Every row gives one point. The points of each table are mixes of a few directions, plus a little noise. Count the directions of each table, and those that both share. Where both have some left over, give the other angles between the two spaces (their principal angles), to ten degrees, smallest first.

First (7 x 2)
-.01  -.02
-.16  -.23
-.37  -.51
.43  .60
.19  .27
.12  .16
-.20  -.27
Second (5 x 2)
.23  .32
-.36  -.50
.17  .24
.20  .28
-.24  -.33
Directions: first 1, second 1, shared 1

First (4 x 3)
.28  .09  .27
.06  -.45  .10
-.53  .02  -.51
.17  .34  .14
Second (7 x 3)
-.46  -.12  -.46
-.06  -.26  -.04
.44  .07  .39
-.16  .15  -.18
.20  .48  .15
-.22  -.61  -.15
.31  .29  .28
Directions: first 2, second 2, shared 2

First (5 x 4)
.06  .11  -.31  -.17
-.24  .42  -.32  .69
-.04  .01  .03  .12
.12  -.47  .62  -.38
.09  -.07  -.01  -.26
Second (8 x 4)
-.81  .09  -.06  .78
.28  -.03  .01  -.27
.05  .00  .00  -.05
.69  -.07  .05  -.66
-.26  .03  -.03  .27
-.21  .03  -.02  .21
.39  -.04  .03  -.38
-.13  .01  -.01  .12
Directions: first 2, second 1, shared 0; angles 30

First (7 x 6)
-.23  -.40  .10  .32  .42  -.31
.01  -.05  -.04  .16  -.19  .00
-.13  -.28  .02  .28  .15  -.19
.16  .34  -.04  -.33  -.17  .23
.10  .30  .03  -.42  .12  .17
-.08  -.18  .02  .18  .08  -.12
.18  .29  -.10  -.18  -.40  .24
Second (9 x 6)
.30  -.06  .06  .08  -.03  .16
-.04  .01  -.01  -.01  .01  -.02
.11  -.02  .03  .03  -.01  .06
-.43  .08  -.08  -.12  .05  -.22
.94  -.18  .18  .26  -.11  .49
-.27  .05  -.05  -.07  .03  -.15
.22  -.04  .04  .06  -.02  .12
-.72  .13  -.14  -.20  .08  -.37
-.12  .02  -.03  -.04  .02  -.06
Directions: first 2, second 1, shared 0; angles 70

First (8 x 8)
-.07  -.12  .04  .06  -.05  -.07  -.31  -.12
.08  .18  -.06  -.09  .06  .10  .42  .17
-.16  -.40  .13  .22  -.15  -.22  -.94  -.38
.04  .08  -.03  -.04  .03  .04  .21  .09
-.08  -.20  .07  .11  -.09  -.09  -.47  -.19
.09  .21  -.08  -.12  .10  .11  .50  .21
.07  .22  -.08  -.12  .09  .12  .51  .22
.02  .04  -.01  -.02  .00  .03  .07  .03
Second (10 x 8)
-.08  -.08  -.40  -.17  .17  -.02  -.17  .22
-.02  .10  .03  .22  .18  .25  .05  -.31
.05  .04  -.16  .07  .22  .21  -.12  .01
-.10  -.03  -.09  .03  .13  .07  .08  -.22
-.21  .06  -.12  -.54  -.43  -.10  -.11  .17
.09  .20  .14  -.15  -.20  .24  -.14  .00
.22  -.11  .01  .23  .34  .04  .03  -.09
-.13  .11  .12  .34  -.07  -.04  .07  .07
.23  -.37  .44  -.16  -.45  -.88  .27  .36
-.06  .10  .02  .12  .08  .22  .03  -.24
Directions: first 1, second 5, shared 0; angles 90

First (8 x 9)
.92  .38  .57  -.41  .71  -.19  -.23  -.24  -.49
-.60  -.25  -.38  .24  -.49  .15  .13  .17  .31
.16  .46  .53  .27  .36  -.38  .28  -.20  .27
.03  -.28  -.28  -.27  -.14  .23  -.24  .10  -.28
.00  -.22  -.21  -.22  -.11  .18  -.19  .07  -.21
.30  .17  .25  -.09  .28  -.12  -.03  -.11  -.12
-.57  -.13  -.24  .33  -.40  .06  .20  .11  .38
-.26  -.11  -.18  .11  -.22  .08  .06  .07  .13
Second (9 x 9)
.15  .69  .58  -.17  -.03  -.12  -.23  -.17  .35
.18  .44  .13  -.06  -.14  .04  -.18  -.04  .26
-.22  -.78  -.16  .15  .54  -.24  .36  -.01  -.44
.24  .25  -.06  .16  -.31  .22  .18  .10  -.11
.27  .66  .19  .03  -.51  .25  -.03  .04  .13
.10  -.83  -.87  .22  .54  -.16  .17  .10  -.19
-.27  -.04  .00  -.21  -.17  .07  -.29  .01  .14
-.21  -.61  -.25  .06  .37  -.16  .16  .01  -.22
-.24  .24  .40  -.17  -.26  .07  -.15  -.02  .07
Directions: first 2, second 4, shared 1; angles 80
